Rows are points. The last column is the point's height on a tilted bowl or saddle (a function of degree 2), plus a little noise. Count its main directions that bend up, bend down and stay straight.
In the rows, 128 means zero.

Points, 17 rows:
[[174 133 113 146]
 [107 111  77 125]
 [ 83 152 108 173]
 [124 153 134 126]
 [164 141  88 101]
 [174 160 158 147]
 [101 128 103 153]
 [141 179  95  76]
 [149 178 184  72]
 [160 134  97 117]
 [175 117 133 173]
 [142 148 121 128]
 [ 90 157  81 153]
 [159 116 131 154]
 [ 95 153 117 152]
 [164 147 166 144]
 [123 153  69  88]]
Directions: 1 up, 2 down, 0 straight

Points (23 x 5):
[[120 120 123 140 138]
 [139 142 151 101 149]
 [144 138 148 104 147]
 [114  81 119 127 111]
 [134 134  67  95 170]
 [148 114 186 134 120]
 [ 78 110 180 122 190]
 [156 192  92 105 126]
 [ 97 113 127 140 149]
 [ 93  72 133  69 163]
 [ 97 147 130 118 153]
 [145 139  98 127 149]
 [176 155 129 110 172]
 [ 89 115 131  76 200]
 [121 137 168 107 149]
 [ 92 190 100  87 142]
 [ 78 216 137  88 152]
 [142 158 122 135 132]
 [107 180 119 145 120]
 [107  99 165 177 172]
 [139 135 185  85 168]
 [129 105 131 119 128]
 [146  88 121 138 128]]
Directions: 2 up, 1 down, 1 straight

Points, 24 rows:
[[145 149 151 128 111]
 [103 109 150 100 107]
 [157 165 110  93 122]
 [142  79 119  86  81]
 [180  69 179 124 100]
 [100 144 117 110 113]
 [111 143  59 152 115]
 [110 111 141  99 105]
 [120 131 233 100 124]
 [125 104 137 133 112]
 [114 132 165 103 113]
 [144 149  94 122 126]
 [111 175 136 120 106]
 [134 154 165  91  99]
 [146 106 111 134 108]
 [ 99 105 144 121 117]
 [ 74  87 145 141 129]
 [139 171 148 166  86]
 [ 84 116 145 127 128]
 [ 90 103 172 154 143]
 [123 126 110 116 115]
 [189 161 119 136 120]
 [134 166 166 229  14]
 [138 135 141 124 115]]
Directions: 1 up, 2 down, 1 straight

Points:
[[ 90 149 116 192 164]
 [ 87 120 142 112 123]
 [ 95 158  75 180 161]
 [114  94  99  72 128]
 [127 160 149 162 143]
 [ 68 147  97 126  70]
 [145 161 148 131 135]
 [124 108 123 187 182]
 [155 132  86 144 135]
 [119 153 179  94 183]
 [135 156  81 120 104]
 [ 95 101 132 136 112]
 [132 159 109 165 165]
 [134 118 112 150 153]
 [138 117 132 162 153]
 [ 53 126 182  96 103]
 [121  79 179 104 132]
 [117 128  92 182 190]
 [131 168 127  92 156]
 [105 125 181 101 155]
 [159 120 138 120 130]
 [133 106 147 161 138]
 [ 95  97 210 116  78]
 [103 141 141 125 137]
 [151  84 158 143 119]
 [122  93 149 159 127]]
Directions: 1 up, 2 down, 1 straight

Points, 45 rows:
[[167 105 123 113 155 134 109]
 [142 117  84  67  39 109  71]
 [109 130 121 131 119 145 112]
 [149 132 127 134 173 132 107]
 [168 174 114 115 132 145 105]
 [181 144 118 162  82 158 104]
 [139 116 159  63 100 108  97]
 [ 90 100  93 146  95 115 100]
 [172 155 128 130 118 143 109]
 [174 154  98 103 145 150 106]
 [117 147 171 138 180 124  98]
 [ 75 154  77 101 103 122  90]
 [128 156 109 126 121 114 110]
 [ 57 166 115 170  79 127  75]
 [131 109 137 120 153 133 114]
 [ 99  91 134 159 130 111 109]
 [107 119 115  49 155 101  92]
 [124 161 119 131 190 170  90]
 [168 108 133  97 144 126 108]
 [186 115 155 111  92 118  99]
 [119 133 151 156 132  73  99]
 [ 70 154 109 106 136 126  96]
 [110 151 147 162 121 132 104]
 [111 133  97 132  52  77  83]
 [108  82 173 147  90 120 105]
 [152  70 106 149 163 104  98]
 [182 125 186 119  85  92  86]
 [205  96 101 102 104 102  94]
 [126 163 126 137  94 128 105]
 [158 145 157 123 119 125 107]
 [ 57 131 114  92  90 101  87]
 [ 39 176 105 133  98 170  66]
 [143  92 172 114 136 115 112]
 [121 125 119  77 105 157 102]
 [181  80 158 125 130 118 102]
 [ 92 160 134  95  79 173  85]
 [114  60 139 142 141 125 109]
 [101  73 157 119 111 122 112]
 [156 126 104 123 197 163  94]
 [ 42 118 151 121 146 140 101]
 [105 126 149 192 145 119  99]
 [131 134 100  87 125 153 106]
 [141 126 107  93 123 120 110]
 [173 121 164 109 135 116 105]
 [141 157 104 110  92 103 104]]
Directions: 0 up, 5 down, 1 straight

Points, 39 rows:
[[167 163 117 140 146  81  86]
 [170 202 161  76 121 152  70]
 [164  99 112 161 104 111 106]
 [136 153  93 113 108 107 109]
 [ 97 122 114 162 125 114 114]
 [137  93  77 159 150 157 107]
 [158 141  76 111  84 142  91]
 [136 154 118 123 100 185 101]
 [150  73  80 102 116 104  75]
 [ 88 136 134  96 151 108 140]
 [114 192 134  76 113 158 106]
 [133 201 166 142 163 120 102]
 [113 124 113 141 143 122 123]
 [130  80 123 158  93 149 112]
 [127 122 106 103 121 143 114]
 [133 102 108 101  88 126  96]
 [104  92 127 112 105 143 101]
 [141  98 125 112 129 100 103]
 [169 108 145 112 120 113 103]
 [136 175 123 162  44 131  78]
 [ 56 166  74 147 105  86 110]
 [ 97 136  63 111 156 106 118]
 [168 133 172 132  63 104  78]
 [103 195  99 170 117 122 100]
 [105  97 173  63 123 152  82]
 [173  71 136  99 115 128  93]
 [111 191 189  92 121  63 111]
 [115 123 130 136 127 133 123]
 [141 150 124  95 142  96 118]
 [154 163 135 124 162  65  92]
 [142 143 121 137 142 131 121]
 [112  92 109 147 129  91  97]
 [146 136 132 117 111 132 116]
 [ 96 156 130 124 173 156 124]
 [160 149 136  91  77 182  85]
 [145  79 101 152  74 122  93]
 [136  89 161 147 164 122 110]
 [128 103 142 155 141  48  68]
 [135 136  99  66 164 159 100]]
Directions: 1 up, 5 down, 0 straight
